Every row gives one point. Before rounding, the points of a table are all equally far from one centre. They may lie mostly on one side of it. Where is the centre, to within rounding?

Points (8 x 3):
[[ 0.68  0.03  0.19]
 [ 0.42  0.26  0.55]
 [ 0.35 -0.63  0.36]
 [ 0.63 -0.21 -0.21]
 [ 0.38  0.47 -0.24]
 [ 0.64  0.20  0.13]
 [ 0.63  0.22  0.16]
 [ 0.63  0.07  0.34]]
Centre: [-0.07 -0.07  0.07]

Points, 13 rows:
[[ 0.62 -0.22 -0.31  0.50  0.58 -0.30 -0.27 -0.67  0.24]
 [ 0.24 -0.41  0.07  0.23  0.33 -0.60 -0.47 -0.53 -0.15]
 [ 0.72 -0.59 -0.01  0.67  0.19 -0.06 -0.36 -0.24  0.06]
 [ 0.24 -0.03  0.20  0.57  0.65 -0.09 -0.29 -0.62  0.04]
 [ 0.82 -0.65 -0.28  0.06  0.19 -0.14 -0.11 -0.59 -0.03]
 [ 0.64 -0.44 -0.33  0.60  0.16 -0.38 -0.27 -0.41  0.52]
 [ 0.79 -0.46 -0.09  0.13 -0.11 -0.64  0.00 -0.39  0.13]
 [ 0.50 -0.60  0.55  0.45  0.40 -0.28 -0.28 -0.29  0.00]
 [ 0.79 -0.47 -0.23  0.27  0.24 -0.12 -0.18 -0.58 -0.21]
 [ 0.25 -0.41 -0.40  0.38  0.46 -0.14 -0.39 -0.39 -0.16]
 [ 0.47 -0.50 -0.09  0.37  0.11 -0.58 -0.21 -0.70  0.09]
 [ 0.56 -0.43  0.48  0.41  0.15  0.22 -0.17 -0.28 -0.20]
 [ 0.51 -0.13  0.20  0.48  0.36 -0.32 -0.02 -0.56 -0.27]]
Centre: [ 0.42 -0.18  0.06  0.04  0.23 -0.10 -0.19 -0.24  0.30]

Points, 23 rows:
[[ 0.16 -0.95  0.19 -0.17  0.02 -0.57  0.29 -0.49 -0.18 -1.00 -0.08  0.26
  -0.08  0.42 -0.30  0.24  0.31 -0.30]
 [ 0.19 -0.56 -0.34 -0.45 -0.40 -0.78  0.13 -0.27 -0.17 -0.34 -0.16 -0.05
   0.09  0.22 -0.10  0.21  0.35 -0.58]
 [-0.14 -0.77 -0.20 -0.68 -0.28 -0.53  0.18 -0.47 -0.30 -0.67  0.05  0.19
  -0.02  0.66  0.17  0.31 -0.06  0.03]
 [ 0.40 -0.70  0.15 -0.07 -0.23 -0.41  0.41 -0.47 -0.11 -0.64  0.28  0.08
   0.11  0.16 -0.48 -0.29  0.10  0.14]
 [-0.01 -0.75 -0.28 -0.50 -0.12 -0.86  0.29 -0.44 -0.13 -0.83  0.39  0.07
  -0.60  0.14 -0.07  0.45  0.04 -0.20]
 [ 0.00 -0.69 -0.01 -0.84  0.04 -0.68  0.38 -0.20  0.22 -0.61  0.23  0.10
  -0.04  0.18 -0.65  0.35 -0.22 -0.06]
 [-0.08 -0.73 -0.18 -0.15  0.35 -0.36  0.21 -0.23  0.08 -0.72  0.18  0.28
  -0.19  0.26  0.15  0.50  0.00 -0.11]
 [ 0.18 -0.79  0.04 -0.07 -0.01 -0.27  0.33 -0.05 -0.21 -0.51  0.22 -0.11
  -0.30  0.87 -0.22  0.25  0.06 -0.46]
 [ 0.05 -0.64 -0.42 -0.61 -0.17 -0.62  0.56 -0.60  0.02 -0.78  0.19  0.12
  -0.32  0.35 -0.02  0.48 -0.25 -0.33]
 [ 0.13 -0.79  0.55 -0.45 -0.14 -0.44  0.39 -0.17 -0.15 -0.62  0.42  0.17
  -0.19  0.02 -0.02  0.09 -0.04 -0.46]
 [ 0.05 -0.67 -0.29 -0.07  0.11 -0.68  0.52 -0.19  0.15 -0.66 -0.03  0.26
  -0.08  0.54  0.14  0.46  0.13 -0.14]
 [ 0.71 -0.63  0.49 -0.38 -0.29 -0.64  0.21 -0.11 -0.26 -0.69 -0.02 -0.10
  -0.05  0.41  0.12  0.18  0.03 -0.14]
 [ 0.29 -0.67 -0.05 -0.34 -0.40 -0.98 -0.26 -0.27  0.01 -0.45  0.48 -0.40
   0.14 -0.08 -0.06  0.26  0.10 -0.11]
 [ 0.26 -0.51 -0.01 -0.12 -0.20 -0.03  0.47 -0.38 -0.22 -0.53 -0.02 -0.03
   0.28  0.26 -0.44  0.52 -0.59  0.05]
 [ 0.05 -0.72 -0.34 -0.34 -0.18 -0.78  0.55 -0.28 -0.46 -0.50  0.28  0.21
  -0.09  0.23 -0.28  0.23  0.16 -0.39]
 [ 0.04 -0.52 -0.07 -0.49 -0.59 -0.61  0.06 -0.34 -0.42 -0.75  0.40  0.18
  -0.58  0.26 -0.39  0.09  0.15 -0.02]
 [ 0.33 -0.30 -0.19 -0.62  0.16 -1.17  0.26 -0.60  0.03 -0.66  0.11  0.38
  -0.19  0.31  0.11  0.43 -0.15  0.00]
 [ 0.15 -0.40 -0.29 -0.22  0.00 -1.06 -0.01 -0.70 -0.30 -0.47  0.14  0.01
  -0.55  0.03 -0.31  0.18  0.39 -0.58]
 [ 0.16 -0.71  0.38 -0.62  0.15 -0.91  0.63 -1.00 -0.35 -0.62  0.23 -0.08
   0.00  0.16 -0.46  0.42 -0.22 -0.38]
 [ 0.45 -0.65  0.18 -0.58 -0.22 -0.43 -0.04 -0.10 -0.26 -0.80  0.41 -0.15
   0.13  0.27 -0.08  0.38  0.17 -0.37]
 [ 0.37 -0.78  0.15  0.07  0.06 -0.86  0.31 -0.04 -0.08 -0.56  0.33  0.24
  -0.20  0.36 -0.04 -0.18 -0.02 -0.21]
 [-0.08 -0.18 -0.36 -0.28 -0.05 -0.09  0.32 -0.04 -0.08 -0.78  0.64 -0.21
  -0.22  0.27 -0.13  0.01 -0.27 -0.53]
 [ 0.60 -0.34  0.17 -0.57 -0.32 -1.04  0.39 -0.17  0.37 -0.78  0.28 -0.18
  -0.26  0.30  0.02  0.25 -0.37 -0.04]]
Centre: [-0.15 -0.10  0.24 -0.13 -0.09 -0.72  0.14 -0.50 -0.09 -0.60  0.08 -0.24
 -0.08  0.34 -0.23  0.22 -0.18 -0.19]
